Each row of a before or after table is a point. One or more steps were done to the points. Then noise was added and the rows were shuffled. The steps act on columns, c1 being the first. Write out the steps. A step turns or swaps two columns, mirrors them in a line or flattens them onto one, adds a multiple of one to another, or multiplies or shifts one. Angles are multiples of 10 degrees, from the lower column toward the higher: turns from -170 to 170, lines from 10 to 170 but not 90. Use the fewest steps. Two steps may share a column if one is a turn and the other turns, adds or multiplies; they go together, in the order done. Otherwise the lowest column goes first.

Before:
0: -0.010 -0.021
1: -0.017 -0.048
2: -0.045 -0.037
3:  0.046  0.061
4: -0.052  0.074
5:  0.063 -0.012
6: -0.004 -0.048
7: -0.004 -0.006
8:  0.039  0.019
After (9 x 2):
0: -0.036  0.012
1:  0.028  0.029
2:  0.007  0.005
3: -0.070 -0.024
4:  0.040  0.036
5:  0.054 -0.009
6:  0.019  0.014
7: -0.015 -0.099
8: -0.037  0.045
Steps: turn c1 and c2 by 140 degrees

Before (14 x 6):
0:  0.016 -0.013 -0.024  0.037 -0.042 -0.026
1:  0.069 -0.015 -0.014  0.021  0.009 -0.056
2: -0.101 -0.051 -0.027 -0.005 -0.042  0.024
3:  0.069  0.048 -0.003 -0.005 -0.005  0.003
4:  0.037 -0.024  0.056 -0.011 -0.038  0.025
5:  0.037 -0.037  0.053 -0.065 -0.009 -0.002
6:  0.028 -0.029  0.017  0.009 -0.044  0.023
7: -0.121 -0.025 -0.035  0.019  0.013  0.023
8: -0.092 -0.052 -0.007 -0.007 -0.045  0.001
9:  0.043 -0.061  0.038  0.010  0.015  0.037
10:  0.081  0.021  0.017  0.048 -0.004 -0.057
11:  0.050 -0.002 -0.039  0.017 -0.020 -0.003
12: -0.100 -0.019 -0.012  0.046 -0.031  0.021
13: -0.127 -0.011  0.004  0.032 -0.026 -0.001
After (14 x 6):
0:  0.047  0.037  0.011 -0.060  0.028  0.041
1:  0.032 -0.036 -0.046  0.012  0.075  0.033
2: -0.089  0.019 -0.042  0.047 -0.019  0.037
3: -0.129  0.005 -0.019  0.058 -0.093  0.032
4:  0.070  0.022 -0.006 -0.053  0.017 -0.019
5:  0.027 -0.018 -0.030 -0.055  0.040  0.063
6: -0.105  0.043 -0.038  0.058 -0.033  0.060
7:  0.080 -0.024  0.006 -0.091  0.013 -0.015
8:  0.036 -0.015 -0.069 -0.021  0.007  0.077
9: -0.116  0.041 -0.016  0.084 -0.098  0.063
10:  0.071 -0.014  0.045 -0.053  0.054  0.045
11: -0.094  0.018 -0.014  0.032 -0.082  0.057
12:  0.016  0.026 -0.005 -0.067  0.011  0.010
13:  0.042 -0.043 -0.041 -0.044  0.053  0.065
Steps: add -1 times c1 to c5; turn c4 and c5 by -130 degrees; turn c2 and c3 by 110 degrees; shift c6 by 0.040

Before, 11 rows:
0:  0.016 -0.007  0.027  0.045  0.004  0.043  0.029 -0.015  0.015 -0.025  0.038
1: -0.021 -0.002 -0.008  0.016  0.011  0.029  0.044  0.040 -0.034  0.019  0.041
2: -0.009 -0.022 -0.032  0.006  0.025  0.059 -0.031  0.024  0.014  0.006  0.043
3: -0.027  0.040 -0.002  0.045  0.018  0.000 -0.046  0.034 -0.069  0.006  0.060
4:  0.080  0.003 -0.059  0.046 -0.009  0.042  0.033  0.018 -0.036 -0.073  0.069
5:  0.011  0.002  0.050  0.007  0.012  0.048  0.003  0.074 -0.064 -0.044  0.031
6: -0.018 -0.002  0.028 -0.014  0.007 -0.049  0.004  0.093  0.068 -0.004 -0.007
7:  0.109 -0.027  0.044  0.030 -0.066  0.001  0.000  0.020 -0.047  0.012  0.028
8: -0.019 -0.029  0.043  0.007  0.016 -0.018  0.033  0.030 -0.040 -0.011 -0.176
9: -0.022 -0.017 -0.034  0.006 -0.103  0.053  0.011  0.030  0.149 -0.005 -0.018
10:  0.016  0.051 -0.006 -0.028  0.003  0.007 -0.008 -0.012 -0.054  0.009 -0.023
After, 11 rows:
0: -0.024 -0.045 -0.032  0.009  0.051  0.062 -0.016  0.022  0.021  0.019  0.023
1: -0.045  0.084  0.008  0.046 -0.015  0.061 -0.031  0.036 -0.061  0.000 -0.011
2:  0.038 -0.052  0.046  0.001 -0.022 -0.144 -0.019  0.030 -0.041 -0.013  0.097
3:  0.038 -0.007 -0.012  0.020  0.020  0.047 -0.026  0.040 -0.035  0.023 -0.003
4:  0.007 -0.060  0.048  0.026  0.020 -0.011  0.109  0.015 -0.045  0.007 -0.070
5:  0.032 -0.021  0.030  0.035  0.047  0.043  0.015 -0.018  0.018 -0.023 -0.012
6:  0.025  0.008 -0.062  0.040  0.041  0.058  0.080  0.015 -0.032 -0.073 -0.024
7:  0.003 -0.011  0.027 -0.013 -0.047 -0.015 -0.012  0.092  0.072 -0.009 -0.005
8:  0.000 -0.038 -0.033  0.002  0.083 -0.060 -0.016  0.029  0.142 -0.005 -0.061
9: -0.009  0.099 -0.013 -0.015  0.000 -0.019  0.021 -0.011 -0.060  0.009  0.014
10: -0.002 -0.008  0.048  0.003  0.041  0.044  0.018  0.071 -0.065 -0.041  0.007
Steps: swap c1 and c7; multiply c2 by 2; turn c5 and c6 by -110 degrees; turn c6 and c11 by -120 degrees

Before, 14 rows:
0:  0.036 -0.005  0.026 -0.024 -0.061 -0.040 -0.079  0.025  0.037  0.048 -0.043  0.021  0.003  0.039  0.018 -0.078 -0.063  0.006
1:  0.065  0.034  0.037 -0.070 -0.087 -0.020 -0.083  0.059 -0.015 -0.004  0.077  0.050 -0.039 -0.020 -0.011  0.045  0.050 -0.040
2:  0.069 -0.008  0.004  0.042 -0.013  0.020 -0.027  0.054 -0.059 -0.002 -0.008 -0.056  0.068 -0.027  0.045  0.042 -0.029  0.027
3: -0.033  0.006  0.011 -0.056 -0.057 -0.056  0.051  0.065 -0.008 -0.036  0.069  0.030  0.066 -0.013 -0.028  0.040 -0.017  0.019
4:  0.065 -0.043  0.061 -0.011 -0.074  0.023  0.022  0.074  0.047 -0.004  0.066  0.017  0.014 -0.037 -0.002 -0.016  0.006  0.073
5: -0.046 -0.051  0.032  0.013 -0.084 -0.060 -0.038 -0.035 -0.068  0.045  0.008  0.007 -0.035  0.030  0.058 -0.021  0.009  0.070
6: -0.041 -0.009 -0.009  0.012 -0.049 -0.037  0.002  0.020 -0.075  0.083 -0.024 -0.079  0.001  0.008 -0.043  0.006  0.039 -0.046
7:  0.016 -0.009  0.086 -0.003 -0.023  0.017  0.018 -0.035  0.028  0.027 -0.035 -0.001  0.063 -0.003 -0.024  0.053  0.023  0.088
8:  0.060 -0.019  0.069 -0.060  0.006  0.006 -0.087 -0.026 -0.079 -0.040  0.009 -0.046 -0.009 -0.012  0.031 -0.043  0.041  0.038
9: -0.034 -0.086  0.001 -0.091 -0.076  0.006 -0.051 -0.032 -0.039 -0.051  0.064 -0.054 -0.042  0.006  0.007  0.054  0.043  0.006
10:  0.048  0.020  0.018 -0.013 -0.023 -0.025 -0.057  0.039  0.006  0.055  0.076 -0.006 -0.032  0.045  0.051 -0.043  0.025  0.002
11:  0.072 -0.087 -0.040 -0.031  0.010 -0.035  0.037 -0.040  0.026 -0.034 -0.039  0.013 -0.029  0.068 -0.004  0.020 -0.032  0.023
12:  0.014 -0.035  0.087  0.052 -0.051  0.061 -0.014  0.022  0.048  0.027  0.043  0.044 -0.010  0.090 -0.031 -0.054 -0.044  0.067
13:  0.058 -0.015 -0.027  0.014 -0.073 -0.060 -0.085  0.029  0.037 -0.021  0.005 -0.006  0.081  0.031 -0.041 -0.033 -0.011 -0.054
After (14 x 18):
0:  0.006 -0.013  0.006  0.013 -0.061 -0.008  0.001  0.028 -0.079  0.046 -0.072 -0.080  0.008  0.011  0.007 -0.040  0.038 -0.043
1:  0.042 -0.037 -0.004  0.055 -0.012  0.038 -0.018  0.018  0.047  0.053  0.008  0.047 -0.064  0.092 -0.048  0.031 -0.043  0.070
2:  0.021  0.022 -0.003 -0.010 -0.029 -0.038 -0.056  0.032  0.008  0.089  0.021  0.002 -0.011  0.037  0.028  0.060  0.020  0.000
3:  0.029 -0.051  0.001  0.013 -0.102 -0.033 -0.037 -0.039 -0.071  0.045 -0.022  0.010 -0.013  0.036  0.084 -0.029  0.008  0.065
4:  0.065 -0.003 -0.003 -0.026 -0.072 -0.005 -0.078  0.026  0.043  0.006 -0.061  0.011  0.005  0.037  0.062  0.063 -0.058  0.006
5:  0.006 -0.009 -0.012  0.012 -0.095  0.045 -0.078  0.027  0.030 -0.013  0.020 -0.009  0.066  0.035 -0.062  0.061 -0.011 -0.054
6: -0.007 -0.043 -0.001 -0.012 -0.052  0.041  0.023  0.074  0.048  0.045  0.052  0.028 -0.032 -0.036 -0.039  0.066  0.008  0.075
7: -0.025  0.006 -0.003 -0.058 -0.088  0.036  0.045  0.071 -0.014  0.017  0.073  0.030  0.054 -0.018 -0.079 -0.054 -0.016  0.020
8: -0.069 -0.009  0.002  0.048  0.002  0.066 -0.025  0.057 -0.069 -0.006 -0.004 -0.051  0.024 -0.033  0.045  0.050 -0.025  0.030
9: -0.037 -0.083 -0.001 -0.089 -0.066 -0.005 -0.048 -0.032 -0.036  0.002  0.087 -0.057 -0.057  0.007 -0.052 -0.050  0.040  0.009
10: -0.068  0.029  0.001 -0.068 -0.091 -0.019 -0.087  0.061 -0.015  0.044  0.063  0.050 -0.050 -0.025 -0.060  0.048  0.050 -0.044
11:  0.020 -0.016  0.004 -0.055  0.008 -0.009 -0.083 -0.023 -0.080 -0.031  0.036 -0.052 -0.010 -0.009  0.009  0.066  0.044  0.043
12: -0.036 -0.080 -0.002 -0.032 -0.006 -0.044  0.039 -0.036  0.029 -0.053 -0.010  0.015  0.007  0.067  0.001  0.065 -0.037  0.024
13: -0.060 -0.010  0.002 -0.002 -0.013  0.062  0.012 -0.030  0.027 -0.005 -0.038  0.000  0.016  0.000  0.007 -0.004  0.020  0.093
Steps: turn c1 and c16 by 110 degrees; multiply c3 by 0; turn c5 and c6 by -30 degrees; turn c6 and c13 by -50 degrees; turn c10 and c11 by -40 degrees; add -0.7 times c11 to c15
